Each row of a before or after table is a point. One or more steps were done to the points. Then noise was added and the rows were shuffled. The steps act on how far a point lies along the listed directions, d1 being the first. What was done? A step turns or swaps two directions, mirrors them in a line or flattens them onto one, adds a multiple of one to another, or multiplies one. Angles are multiples of 10 degrees, from the lower direction toward the higher: turns from -170 to 170, lines from 10 to 170 but not 90. Use the fewest steps. Two steps may share a direction if one is a turn and the other turns, adds or multiplies; they go together, in the order done. Otherwise the lowest direction goes first.
(in the rows, 128 means zero)

Directions:
(1): [179 181 148]
(2): [147 137  55]
(3): [181  74 135]
Before:
[[126 145 134]
 [161 120 139]
 [115 115 134]
 [ 47  53 127]
 [153  83 150]
 [184  78 144]
 [ 55  10 104]
 [175  95 130]
 [163  99 144]
 [ 83  36  97]
 [189 143 163]
 [ 88 109  76]
 [187 120 164]]
After (13 x 3):
[[ 83  43  84]
 [163 123 123]
 [195 144 144]
 [120 112 133]
 [ 57  43 125]
 [188  88 106]
 [129 142 139]
 [175 104 101]
 [ 60  13  91]
 [169 104 119]
 [161  84 122]
 [197 122 140]
 [ 73 119  90]]
Steps: turn d2 and d3 by -30 degrees

Directions:
(1): [145  81 200 152 174  94]
(2): [116 130 155 202  56 132]
(3): [ 75 160 154 151 175 193]
(4): [110 207 163 110 126  69]
(5): [141 120 189  65  86 171]
Before (8 x 6):
[[150 146 147  62  86 156]
 [ 56 173 210 158 178 172]
 [138 132 150 145 101  89]
 [126 122 105  37 152 133]
 [ 92 194  84  86 158 146]
 [ 91 186 183 185 195  69]
 [136 100 158 185 102 100]
 [146 117 106  58 121 187]]
After (8 x 6):
[[140 101 183 159  84 118]
 [146 148 130  80 101 144]
 [ 98 181 218 145 166  94]
 [ 63 172 233 137 164 184]
 [140 121  81  83 141 170]
 [ 87 200  45 125 185 118]
 [139 129 161 130  93  97]
 [123 122  92  53 162 126]]
Steps: add 1 times d1 to d5

Directions:
(1): [ 32 135  62  91 117 115 132  90 148]
(2): [ 97 213 167 144 126  52 149 154 103]
(3): [179 157  46  85 100 117 116 180  90]
(4): [ 95 171 118 192  95 201  82 132  88]
(5): [182 184 107 152 110 111 102  59 193]
(6): [113 147 103 153 194 144 116 201 202]
Before, 12 rows:
[[213 132 153  88  71  80 166 103  47]
 [124 111  78 113  94 167  96 146  93]
 [113 128 157 136 150 139 132 126 120]
 [134 102 142 114 116 138 127 113  88]
 [115 154 127 135  97 112 131  97 104]
 [125 120 131 132 145 142 135 147 116]
 [135 107 136 118 139 148 125 152 118]
 [124 115 166 126 139 129 139 115 128]
 [184 167 108  88  88  68 137 143  70]
 [107  97 134 106 150 118 139 104 114]
 [127 105 156 144 130 138 129 151 102]
 [182 105  96 119 123 141 123  89 155]]
After:
[[122 156  84 137  74 150  87 132  83]
 [149 133 141 126 110 120 119  96 105]
 [247 147 120  99 102  83 151 103 142]
 [116 121 152 135 140 144 128 114 113]
 [126 111 136  99 140  96 137  77 129]
 [131 158 108 148 105 131 112  90 138]
 [128 118 136 128 131 136 137 133  97]
 [211 149  80  91 109  90 127 138 124]
 [131 117 164 123 141 124 141 107 136]
 [132 109 161 147 115 139 127 133  95]
 [160 135 112 128 153 106 134 144 167]
 [136 110 150 119 127 134 134 142  98]]
Steps: add -0.5 times d1 to d6; turn d5 and d6 by 60 degrees; multiply d2 by 0; multiply d4 by 1.6
